Each row of a before or after table is a point. One or more steps were done to the points. Then noise was added and the rows were shuffled. The steps act on columns, c1 being the first. Write out the steps. A step turns or swaps two columns, mirrors them in a line or flattens them onto one, adds a multiple of one to another, or multiplies or shifts one. Angles are multiples of 10 degrees, from the lower column toward the higher: turns from -170 to 170, lines from 10 to 170 but not 90. Use the fewest steps. Two steps may share a column if one is a turn and the other turns, adds or multiplies; they go together, in the order done. Otherwise the lowest column goes first.

Before (12 x 2)
[[-0.46 -0.16]
 [-0.45  0.26]
 [ 0.12  0.47]
 [ 0.90  0.12]
 [-0.24  0.11]
 [ 0.45  0.69]
 [ 0.01  0.55]
 [-0.53 -0.29]
 [-0.32 -0.31]
 [-0.12  0.10]
 [-0.18 -0.60]
 [ 0.29  0.29]]
After (12 x 2)
[[-0.37 -0.62]
 [-0.49 -0.12]
 [-0.12  0.09]
 [-0.52 -0.16]
 [ 0.10  0.55]
 [ 0.38  0.29]
 [ 0.19  0.34]
 [ 0.87 -0.05]
 [-0.41 -0.23]
 [-0.23  0.05]
 [ 0.62  0.59]
 [-0.40  0.35]]
Steps: turn c1 and c2 by -10 degrees

Before (14 x 8)
[[ 0.02  0.50 -0.21  0.16 -0.29 -0.38  0.63  0.33]
 [-0.21  0.12 -0.61 -0.01 -0.49  0.48  0.18 -0.63]
 [-0.01  0.28 -0.25  0.28 -0.72  0.63 -0.58 -0.71]
 [ 0.49 -0.37  0.33  0.76  0.41  0.12  0.29 -0.05]
 [ 0.42  0.07  0.20  0.43 -0.11  0.69 -0.33 -0.47]
 [-0.43  0.23 -0.29 -0.32  0.36 -0.58  0.09  0.14]
 [ 0.37 -0.21 -0.33  0.84 -0.13  0.69 -0.49 -0.61]
 [-0.50  0.46 -0.11  0.10  0.52  0.04  0.74  0.33]
 [ 0.05 -0.30  0.18  0.99 -0.35  0.38 -0.06 -0.11]
 [ 0.47 -0.15 -0.10  0.15  0.20 -0.05  0.71  0.51]
 [ 0.25 -0.74  0.30  0.80 -0.15  0.57 -0.19 -0.04]
 [-0.14 -0.07 -0.17  0.08  0.04 -0.36  0.82 -0.06]
 [ 0.01  0.20 -0.60  0.45  0.26 -0.36  0.64  0.42]
 [-0.27  0.19 -0.53 -0.21 -0.07  0.16  0.24  0.37]]
After (14 x 8)
[[-0.26 -0.51 -0.43 -0.05  0.33  0.39 -0.05 -0.15]
 [-0.43  0.36 -0.48  0.39 -0.21 -0.09  0.35 -0.26]
 [ 0.33  0.39  0.74  0.35  0.69  0.18 -0.21  0.19]
 [ 0.15  0.70  0.76  0.43  0.13 -0.43 -0.42  0.10]
 [ 0.17 -0.25 -0.07  0.25 -0.10  0.75  0.39  0.09]
 [-0.06  0.13 -0.55  0.18  0.05  0.14  0.29 -0.03]
 [-0.31  0.08  0.00  0.36 -0.45 -0.81  0.38 -0.17]
 [-0.13  0.13 -0.09  0.16  0.17  0.88 -0.01 -0.08]
 [ 0.00  0.42  0.78  0.65  0.11 -0.25 -0.12 -0.02]
 [ 0.02  0.41  0.29  0.85  0.49 -0.77 -0.01  0.02]
 [-0.24  0.11 -0.02  0.14  0.63  0.62  0.59 -0.16]
 [ 0.59  0.34  0.02  0.18  0.31  0.62  0.02  0.32]
 [ 0.19 -0.11 -0.15  0.73  0.79  0.73  0.17  0.11]
 [ 0.10  0.35  0.43  0.20  0.04 -0.63  0.28  0.05]]
Steps: flatten c1 and c8 onto the line at 30 degrees; turn c6 and c7 by -120 degrees; turn c2 and c7 by 120 degrees; turn c3 and c4 by -40 degrees; add 0.7 times c4 to c5
